Each row is a point. Two turns around zero, p and q, are shown by what they do to some points. Write where each new point lands after one turn and then the other. Backwards means that the second turn is done in reverse. Each puzzle has new turns, and all numbers are rounded.

Turn p:
-37  18 => 12  39
14  26 => 28  -10
5  24 => 24  -1
22  -55 => -51  -30
-4  -14 => -14  2
Turn q:
-45  10 => -43  -18
15  -26 => 27  -13
30  16 => 15  30
Where do these land?
q, then p backwards: -12  -19 => 22  -2
q, then p backwards: -15  57 => -44  -39
p, then q: 12  -2 => 7  -10
q, then p: 15  -36 => -16  -36

Turn p:
44  -1  28  -12 => 33  -32  27  -5
18  -43  -7  24 => 28  -17  -42  4
-48  -19  -15  -23 => -26  31  -21  -36
17  37  -4  -22 => 8  15  42  9
-30  27  -2  33 => -42  3  -5  30
Turn q:
-37  29  30  -31 => -28  52  20  -12
35  -20  -11  0 => 14  -34  -12  -17
6  36  30  22 => 25  41  -20  3
5  -2  -12  34 => 19  -11  -12  26
13  -29  -37  -2 => -8  -48  -2  4
8  -57  -10  8 => 18  -49  28  1
-30  42  12  -31 => -38  48  0  -7
Where do these land?
q, then p: -21  18  -15  42 => -5  -7  -18  48
q, then p backwards: 17  4  33  -14 => -1  -16  -8  -36
q, then p: -23  15  -55  -11 => -40  14  -45  4
p, then q: 52  -6  38  -19 => 36  -24  18  -49
p, then q: -11  -4  12  11 => -8  -8  14  10
q, then p: 34  -34  19  5 => 44  -14  8  -23
q, then p backwards: -49  7  -32  -13 => -30  45  5  26

Turn p:
12  9  -17  -21  11  8  33  -24 => 37  9  11  4  4  25  24  -2
22  21  -44  16  19  28  -1  -2 => 35  30  -34  3  11  18  -15  17
-39  66  41  24  32  -35  -27  23 => -35  41  47  -54  23  -35  -42  10
-39  4  4  -26  4  3  -9  -5 => -4  -26  18  -24  16  0  8  20
16  -37  18  46  -22  -2  14  42 => -26  7  -36  30  -13  -48  5  -33
-4  4  25  -40  -44  6  -1  10 => -14  -25  32  27  -18  -13  18  31
24  -35  -22  25  46  45  23  -3 => 58  -4  -47  11  22  -3  -9  -36
-23  1  -31  -15  -20  -34  -5  -26 => -26  -4  1  -24  -7  41  28  13
18  36  -20  52  -7  7  -12  -55 => -15  46  -11  22  35  55  -28  -5
12  -45  10  -20  -26  -37  -17  8 => -30  -34  -2  2  -51  2  10  -16
0  -23  35  -40  9  11  2  32 => 19  -40  21  2  -21  -41  1  0
Turn q:
-11  18  -58  17  -34  -22  -23  -10 => -33  48  24  36  -12  -24  -3  -18
8  13  2  -2  -27  -44  5  -7 => 10  38  18  -7  -10  -16  20  16
-2  18  -12  17  15  36  42  69 => 1  -11  -22  49  15  64  -18  35
-4  -27  -6  -18  -4  31  45  -22 => -2  -44  21  9  23  14  36  -9
-15  -24  0  -24  0  31  -26  -32 => -19  -32  -8  -15  -6  -14  12  -45
38  -30  14  -29  24  -54  17  -21 => 38  19  22  -53  45  -12  17  1
-16  21  4  -17  17  38  -19  -40 => 7  -35  7  -3  -33  -1  -11  -46
-28  -4  4  38  8  10  -24  -27 => -28  -24  12  -4  -21  -29  -31  0
-21  -3  26  -13  0  -19  7  77 => -15  26  -42  -20  0  52  4  43
50  19  26  32  2  -7  -23  14 => 40  14  -32  8  -2  -32  -28  24
Where do these land?
p, then q: 37  -2  -6  12  -27  4  -3  35 => -19  35  10  32  -13  -17  -3  20
p, then q backwards: -9  -46  19  -28  23  -12  -27  -43 => -31  -4  9  -20  48  44  14  -27
p, then q backwards: 38  -8  55  -20  -23  -8  22  8 => -8  38  -30  15  -29  16  5  -49
q, then p: -12  -19  30  -4  5  39  -33  -23 => -15  -37  -19  -9  -18  34  31  -9
q, then p: -6  52  -16  21  29  -33  -6  -35 => -38  -1  42  29  -18  0  -47  10
q, then p: -26  -36  -10  45  28  -15  49  -2 => 3  -40  8  -29  6  -63  -28  -14
p, then q backwards: -22  40  -28  16  -40  -42  -19  28 => -45  -18  9  15  -35  -48  -15  36
p, then q: -16  6  -5  -24  8  -6  -13  36 => -3  32  -15  -15  9  14  26  5
p, then q backwards: 2  -2  -4  -44  11  39  22  -41 => 28  13  7  -14  17  19  62  -7
p, then q: 13  15  -34  26  -13  34  7  36 => 2  47  9  36  12  13  -30  5

Turn p:
5  2  -33  -19  51  23  -7  -11  9  -28  -12 => 12  25  18  -7  53  15  -9  2  30  -8  24
-23  -28  40  -10  -11  4  9  7  -43  6  53 => -22  -2  -10  -1  -32  42  -11  34  -48  -25  -19
104  -16  77  17  80  1  43  51  -5  -11  -16 => -54  -3  27  91  78  -4  -59  4  -16  40  -72
43  25  -31  2  35  11  -25  -8  -15  -3  -4 => 8  50  29  9  35  -13  14  -16  14  -9  -11
22  -6  -22  -19  -15  10  8  12  20  -1  65 => 6  5  58  12  -35  24  -18  -11  -15  -13  17
-21  -15  6  -21  -10  -6  -14  -12  17  14  -13 => 5  -7  -22  -30  -8  11  -8  -17  -1  14  10
-17  33  36  2  -18  20  -10  50  8  -7  -17 => -68  -12  -8  2  -7  -23  14  6  -1  17  23
-43  22  2  50  7  -11  -5  -26  20  -20  -14 => 10  -48  -14  -23  24  -32  29  5  12  -31  7
-13  31  15  -4  3  2  56  1  9  36  -25 => -16  -35  -9  12  -11  19  23  5  47  30  -26
-33  -22  -16  15  -30  13  -25  13  1  34  -5 => 0  2  -42  2  -33  4  16  -28  -8  -16  29
-17  -18  -35  2  -21  -69  -9  -14  -19  -14  -1 => 68  0  -12  -15  -10  -15  22  20  -37  16  9
23  -21  -33  -10  -39  11  16  -21  -11  -11  -18 => 36  27  -7  7  -32  -16  -28  13  27  3  5
-30  12  -4  -5  -34  -9  -36  -42  9  5  7 => 15  -3  -8  -60  -26  -14  14  -14  -4  -17  5
Turn q:
-17  -29  -7  -35  12  14  7  10  42  6  10 => -27  -6  16  6  12  -1  43  -19  -28  8  -24
48  -21  -10  31  19  14  8  -18  0  12  -6 => 13  -13  -17  37  -23  -20  -19  -17  -8  33  14
17  -10  -25  -9  -26  30  -19  0  23  13  50 => -39  -3  -21  -8  -7  22  33  -15  -8  36  32
-17  48  32  -64  -39  -7  21  -31  -32  36  -40 => 68  -28  15  -35  -20  20  50  47  18  -43  -5
7  3  -44  -21  25  6  19  -16  -15  -11  -2 => 4  -11  -16  16  23  -32  12  24  -28  -3  19
-35  -27  41  45  11  -58  32  21  -1  1  30 => -36  26  62  5  -34  9  -58  7  -13  -22  -21
-20  -16  -2  27  -22  -25  -38  -16  -40  -12  -24 => 10  30  -6  -36  -17  -39  -24  -9  33  -21  12
-26  -13  1  -7  13  30  22  14  12  -60  23 => -48  -33  -8  -7  38  0  -15  -15  -26  -24  -15
4  -5  -21  -6  3  39  -22  57  3  1  35 => -57  -7  -10  10  31  11  17  2  29  35  3
-20  50  20  4  1  -43  -10  32  26  8  3 => 11  46  24  -4  20  52  -10  19  7  -7  -22
-12  17  4  64  39  -14  49  -4  -5  21  -30 => 28  4  8  20  -19  -15  -64  39  -24  19  -41
7  10  0  -5  -39  6  1  -14  2  -47  -50 => 25  -5  -53  -11  2  -2  1  -19  9  -49  -16
41  -33  -7  -31  14  15  18  6  9  16  20 => -17  -26  9  46  -9  -4  35  -12  -11  15  18
22  26  18  5  -11  -5  -88  -40  -23  17  -19 => 63  24  -3  -40  4  -1  1  -32  50  22  45
Where do these land?
q, then p: 0  26  -17  -4  7  30  -23  52  -25  -29  -26 => 19  -22  10  13  55  14  8  -34  13  11  38
q, then p backwards: 18  -37  -36  -26  -15  56  28  -6  49  39  -28 => -16  26  21  35  -23  -61  8  29  -23  62  -20
p, then q backwards: -48  27  9  -10  9  -25  -1  -12  -18  -44  34 => -49  33  -7  -42  -6  3  25  -20  -19  15  24
q, then p: 16  8  17  -29  -18  3  20  -27  -33  -41  40 => 6  6  19  -2  -2  23  -40  31  -36  -42  26
p, then q: 29  -21  26  11  -21  -27  19  48  -10  44  21 => 10  1  -23  -33  -57  -31  -29  21  31  12  -7
p, then q: -30  -24  42  30  4  -7  4  13  20  36  15 => -21  -14  -18  -21  -19  -66  -1  -9  -7  -5  4
p, then q: 13  18  18  -38  24  -15  -24  -14  -27  -21  27 => 27  -31  26  -1  34  7  10  24  34  -12  -14
p, then q: -30  -22  -28  10  36  -26  40  -2  -13  -17  -10 => -28  -16  -12  59  7  -8  -13  -7  6  36  -2
p, then q: 8  6  22  25  -4  -21  15  -6  32  4  -40 => 9  35  17  16  -26  -34  13  -16  -18  9  -6
q, then p: 15  -6  -50  -31  -14  -9  7  -19  21  11  2 => 18  -2  18  33  -21  9  28  39  12  -4  -13
q, then p: 43  -20  -17  -19  -38  19  -43  28  -19  -33  -38 => 64  -45  41  -4  13  -5  -4  -15  34  -10  27
p, then q: -40  35  1  36  3  45  -41  -36  1  36  -38 => 0  10  -23  -1  27  -12  24  4  -89  -42  -9
p, then q backwards: 4  9  13  46  27  -23  -1  -19  23  15  42 => -13  -17  40  -42  20  13  26  -11  21  -24  -18

Turn p:
-63  42  -8  -2  9  -19  -17  -56  -14  -5  7  -16  -32  12 => -29  25  -16  10  2  0  -9  -47  34  37  -3  -24  -40  -51
25  -17  -10  -19  6  -30  15  6  16  -43  33  -11  -21  -13 => 19  8  13  11  21  -35  24  -8  16  -38  39  12  -9  2
-27  5  -22  19  11  -7  -16  39  37  25  17  -24  -15  -31 => 51  -13  -20  19  -11  -32  -35  -18  17  11  0  -25  15  10
-24  -26  47  -30  -59  -17  -12  -61  -48  2  31  12  -8  -9 => -72  13  -21  11  -3  16  38  -76  -23  6  15  37  6  -1
17  14  5  6  -9  18  -10  -16  4  -18  14  -3  51  -12 => -14  29  -1  -14  -26  -17  -18  13  -31  -24  -9  18  -3  -4
8  8  -11  -28  -53  11  19  35  -63  20  -12  1  -25  16 => -39  -69  -12  3  1  23  35  -10  3  -23  -27  -17  -16  30
30  -18  -9  17  20  -4  -32  8  0  10  -62  -13  -1  65 => -5  11  -5  -12  41  59  -12  54  11  -7  -2  -43  29  -4
19  -21  -22  -16  -4  15  -14  -20  -28  -16  -22  -19  10  5 => -15  -8  -17  -24  21  14  8  8  -25  -30  4  -7  -1  -28
23  -19  12  -10  20  -9  -34  34  32  -10  19  125  -23  -24 => 3  -34  51  -26  1  5  -48  4  42  18  64  79  26  45
3  7  -1  -35  8  23  38  -31  28  15  -20  25  -27  11 => 20  -10  48  -17  -15  32  30  -11  19  11  -11  12  -1  -32
7  48  24  -18  -25  -11  58  19  -39  26  -3  -22  -21  -23 => -15  -29  30  11  -5  -23  46  -29  -12  8  -47  -31  -33  36
-13  -25  -8  50  -4  -3  -3  36  19  -24  -50  -30  -1  6 => 12  -9  -22  20  -1  -10  0  56  -10  15  28  -52  30  -6
13  -11  -20  9  15  5  -10  -40  20  22  -22  -11  -26  -27 => 33  2  18  -13  9  21  -15  -28  -24  7  19  -24  5  -30
15  4  -3  44  23  1  57  31  -15  2  20  36  66  53 => 6  13  5  42  -3  15  -3  86  -10  4  -39  50  -34  32
21  31  -18  21  3  23  -15  31  33  0  12  -29  7  25 => 29  18  -11  -5  -28  0  -25  29  22  -32  -14  -32  -6  17
-21  -9  6  5  22  -11  -9  13  34  2  5  -1  71  -19 => 14  26  -7  12  -5  -41  -34  24  -16  10  -24  30  38  -10
-35  -11  37  -14  17  16  -14  -29  -15  -8  34  -19  -3  -34 => 0  27  -35  -27  -3  -28  17  -46  -13  29  6  22  -6  -7
Turn q:
2  23  -15  11  -45  -32  7  9  46  3  7  8  -22  7 => 3  20  12  -18  3  -32  38  -19  4  -46  -8  8  -25  -16
3  14  51  44  -13  -39  4  -15  -19  -23  -7  -22  -50  29 => 0  -52  7  43  -25  -11  24  25  -28  -30  -21  1  -39  -35
13  8  -17  -15  16  51  -7  21  18  -15  -24  -11  57  12 => 2  14  -9  -55  18  14  -2  20  11  45  -22  -32  16  24
34  -34  5  12  -20  42  0  11  1  31  -14  19  64  -7 => 19  42  -7  -24  9  32  -21  1  7  36  -57  29  27  5
-5  -18  -26  20  0  45  -4  -38  13  3  10  -27  36  -10 => -6  22  -45  -18  12  34  -3  -12  17  38  0  -12  4  -34
12  15  -29  37  9  -25  41  43  7  12  24  -12  -1  -20 => 8  -13  -15  -5  46  2  37  -42  -35  -21  -4  17  1  21
21  -49  -46  -14  12  26  -8  -7  -4  10  -39  7  13  16 => -33  14  0  -18  -1  17  -43  -22  18  8  -34  -27  41  1
-33  -38  -4  -23  8  15  6  -18  2  32  -36  -5  65  13 => -17  50  -2  -9  -23  1  -15  -2  -18  61  -10  -13  48  -10
7  -54  -15  -38  -5  32  -9  21  10  3  18  -49  52  7 => 18  17  -29  -4  9  2  17  -5  46  46  -20  -24  68  7
-6  25  -3  19  16  -5  -22  34  31  47  2  -6  -34  -5 => -15  14  4  25  31  -32  11  -27  2  1  -11  0  -48  32
5  18  52  -18  24  -42  15  -36  -1  -41  -4  17  -50  -29 => -14  -61  24  10  -9  -34  -17  36  -9  -22  46  38  -15  -26
-11  66  -39  16  -27  -21  21  40  -6  32  -5  -14  -32  3 => -7  12  -23  -8  -7  -18  40  -33  -36  -49  -1  -7  -41  50
12  -7  -6  -51  4  47  10  -18  -14  30  12  3  12  13 => 8  3  -11  -18  -41  11  -24  -24  35  38  6  5  14  25
7  17  25  -1  11  -55  -41  -35  -36  -29  16  21  -9  -4 => 40  -22  12  31  -6  -16  -44  33  -18  -33  33  -8  -13  -28
-31  3  39  -11  -8  -14  -17  -6  -38  -54  3  29  -55  -47 => -17  -24  20  41  -8  15  -9  64  10  -47  56  27  -8  1
-31  9  30  12  17  -25  5  -5  -11  -43  36  41  -46  22 => 10  -38  62  30  -8  17  14  9  -7  -24  45  -2  -27  -18
Where do these land?
p, then q: 17  4  29  24  -15  24  6  13  -1  -16  -22  -45  16  -34 => 25  -15  -32  10  -36  -10  21  1  -28  -22  -5  -17  33  21
q, then p: 19  15  49  24  3  -16  6  -14  -7  -30  1  -13  13  -14 => 16  -48  1  -5  28  -6  -1  11  -16  -1  19  14  7  34
q, then p: 44  -50  -86  -19  3  17  88  -19  -20  8  -29  13  29  18 => -57  8  -21  -44  -15  10  -3  -15  -41  -24  -46  49  32  -96
p, then q: -19  8  -6  19  -3  12  -1  4  -9  8  19  -27  -36  -30 => -1  -14  -32  10  -16  -11  -8  -35  13  -21  -7  -6  1  -26
p, then q: 0  7  13  -9  35  -18  19  -27  7  28  23  26  31  -33 => 8  1  25  10  -19  -10  -57  15  -26  -3  -6  25  -31  2
q, then p: 37  21  28  -10  0  -15  -20  11  37  -14  2  -42  -22  -17 => 31  -13  25  36  48  -14  0  14  22  0  27  -1  23  -3
p, then q: -8  46  21  18  28  -13  -16  -5  15  -20  -32  4  -12  -9 => 11  11  -14  30  -5  -57  17  4  4  19  6  4  -19  18
p, then q: 27  -23  -70  10  7  51  79  0  -11  25  50  -11  17  53 => -51  -55  18  -38  21  66  -10  10  30  -63  -56  26  -6  25
q, then p: -13  33  25  -25  -18  8  14  -7  -3  25  -5  8  10  0 => -26  -20  17  21  -11  20  4  -17  21  -16  -8  3  -5  23
p, then q backwards: 28  14  -11  16  -39  -9  -17  -21  -1  -24  -5  -2  -6  -11 => -32  12  -29  -3  6  -19  -2  -16  -13  -9  -16  20  -29  6
p, then q: -2  32  -26  41  -8  -40  -22  19  -8  -5  -21  -49  50  -20 => 1  -1  -36  48  30  -19  3  30  -40  -28  -8  -59  -1  7
q, then p: -36  -28  19  -14  11  -7  -43  8  -39  45  7  16  -36  41 => -21  47  -19  30  -41  29  -13  4  -18  20  22  -52  1  31
p, then q: -12  -17  -12  -39  8  17  -28  33  -20  -15  17  43  -18  15 => -11  23  52  -18  17  -3  -6  -25  40  8  18  -7  27  -13
q, then p: 0  -39  -16  0  -4  10  -3  9  25  22  -13  65  1  20 => -35  40  22  -40  -28  -3  -2  -11  5  38  -14  -7  19  -4
p, then q: -9  16  13  1  6  6  -38  -34  34  -35  -6  -37  17  -18 => 30  14  -43  -12  0  -38  4  22  -11  -22  43  0  -7  10
p, then q backwards: -72  -41  29  -37  -14  -27  -22  31  2  -1  14  50  -55  39 => -1  -62  5  -45  17  61  28  2  19  3  53  -44  -31  -43
